Rows are points. To make a cloud, some directions were put in groups of two or more. Within a group, all points are equally far from the middle, so they leave a hole (a ring in 2 directions, a hollow ball in 3). The other directions are filled evenly. Then the cloud was stretched, turned, moved and blurred a little. Count the holes, and give their numbers of directions, smallest first.
In the rows, zero is written as 128.

Cloud (13 x 2):
[[165 113]
 [168 158]
 [165 114]
 [141  92]
 [ 84 118]
 [ 89 103]
 [107  89]
 [ 95  96]
 [ 90 150]
 [172 147]
 [157 103]
 [110  88]
 [151  98]]
Holes: 1 (2)

Cloud, 21 rows:
[[119 110 130]
 [128 160 137]
 [179 161 126]
 [125 109 191]
 [130 129 134]
 [123 148  97]
 [132 179 134]
 [179 173 109]
 [ 95 110 196]
 [161 114 133]
 [134 181 130]
 [130 149 129]
 [ 81 157 139]
 [185 160 104]
 [125  92 181]
 [153 154 138]
 [161 107 125]
 [173 147 105]
 [146 157  86]
 [164  68 125]
 [147 157 185]]
Holes: 0

Cloud, 47 rows:
[[174 134 101 150 156 125]
 [ 83 124  72 148 137  80]
 [166 161  72 126 145 123]
 [ 96 156 102 124 120 136]
 [125 127 103  73 115 106]
 [139 187 105  88 109 123]
 [128  81 110  95 128 154]
 [117 155 132 173  88  81]
 [117  99 171 112 135 138]
 [ 77  84 146 139 186 100]
 [113 147 114 159 187 121]
 [124 105 135 126 115 138]
 [151 101  92  92 116 160]
 [136 153 155 155  74 157]
 [ 76 142 161 107 153 130]
 [124 149 133  98 104 157]
 [172  93 101 126 104 111]
 [123  98 227 129 125 164]
 [129 111 162 143 166 107]
 [191 129 143 165 158 138]
 [169  69 213 112 128 176]
 [122 130 160 129  89 137]
 [148  64 178 117 106 165]
 [135  82 193 131 127 171]
 [153 101 189 105 113 178]
 [ 92 137 156 111  95  69]
 [ 82 134 174 130  99  77]
 [140 128  87 145 133  97]
 [129 116 130 129 184 120]
 [139  63 182 169 140 172]
 [124  75 203 114 128 174]
 [155 109 132 183 179 133]
 [ 82 125 173 104 112 131]
 [126 151  64 158 146 126]
 [110 114 173 138 142  75]
 [146 113 141 122 110  95]
 [170 156 140 139 159 153]
 [110  99 172 129 132 159]
 [ 93 113 159  95 110 135]
 [115 160 152 162 135 133]
 [130 108 146 137 149 212]
 [125 110 103 126 107 101]
 [152  91  92 102 123 141]
 [134 117 169 106 170 173]
 [117 166  81 144 107 137]
 [162 142 149 126 100 167]
 [152 157 140 106 106 114]]
Holes: 0

Cloud, 76 rows:
[[123 140 123 164 150 150 152  57]
 [173 125 139 125 167 160  97 155]
 [131 115 128 177 114 156 164 157]
 [108 187 164 137 123  76 126 118]
 [122 188 142 174 117 143  89 101]
 [125 158 100 110  96 117 189 105]
 [ 69 135 158 129 219 166 130 136]
 [ 96 133 157 171 156 108 153 144]
 [105 138 162 125  94 123 125 208]
 [104 126 155  90 163 111  49 148]
 [ 83 138 134 152 146 173 131 122]
 [162  94 141 146  98 139 158 118]
 [ 74 177 160 137 182 122  90 169]
 [ 94 117 120 120 183 166 135 157]
 [164 120 143 114 162 119  96  90]
 [112 150 117 147 109 131 142 156]
 [120 113  88 137 111 145 137  43]
 [139 114 179 130 161 128 131  92]
 [ 75 111  83  94 167 117 128 137]
 [112 146  82  84 158 100 103  76]
 [ 66 101  93  77 168 133 140 172]
 [140 131 175 153  86 133  99 185]
 [110 174 100 121 140 148 156  92]
 [175  93 164  87 140 125 118 103]
 [137 109 148 113  84 141 177 163]
 [125 184  98 151 157 129 120 128]
 [117 171 128 106 136 149 149 127]
 [100 119 110 104  67 105 124 169]
 [117 159 153 113  84 141 132 161]
 [ 91 145 100 107  90 139  70 154]
 [ 97 174 123 127 153 158 156 120]
 [101  99  82 133 107 158 143 139]
 [165 177 125 195 134 145 113 156]
 [132 138 121 121 165 129 133 149]
 [105 100 185 171 148 127 158 118]
 [147 124 182 135 144  88 148  47]
 [ 62 162 117 138 150 128 106 127]
 [118 116  54  95  90 128 160 134]
 [102 201  88 124 150 121  93 119]
 [ 94 168 146 187 141 136 107 131]
 [112 190 147 171 123  73  99 153]
 [ 98 162 114 167  60  91 152 138]
 [ 76 162 143 160 117 123 115 130]
 [163 141 204 139 113 140 113  86]
 [125 128  84  99 122  89 126 133]
 [142 123 164 179 179 156 159 150]
 [139 137 178 123  65 104 112  95]
 [148 141  66 106 100 155  77 117]
 [112 143  97 170 124 157 167 104]
 [136 134 185  88  84 142 109 144]
 [117 160  98 130 149 168 164 120]
 [174 149 113 113  86 137 131  89]
 [223 145 172 118 122 134 125 106]
 [100 157  67 104 146  95 162 117]
 [146 104 188  79 135 137 109  84]
 [179 120 142 116 146 103 141 109]
 [160 107 161 115 150 137 144  60]
 [ 94 164 141 148 148 174  92 113]
 [ 95 164  53 138 117 123 149 123]
 [115 112 102 173 159 210 173 135]
 [108 158 123 149 131 123 126  81]
 [116 144 107 117  85 142 170 136]
 [105 102 168 109 128 128 110 186]
 [108 159 116  76 132 152  92 137]
 [ 94 133 158 118 140 135  90  70]
 [113 139 157 155 228 163 117 106]
 [115 100 159 132 130 166  95 164]
 [111 180 114 165 115 119 121  92]
 [124 139 131 160  90 124 147  78]
 [118 109 115 114 103 135  97  72]
 [ 75 128 121  96 120 146 147 153]
 [ 81 177 131 129 105 118  86  88]
 [116 177 141 124 143  84 105 200]
 [ 76 137 176 104 130 150 126  72]
 [102 124 135 145 100 108 153 139]
 [139 130 119 136 105 138 167 107]]
Holes: 0
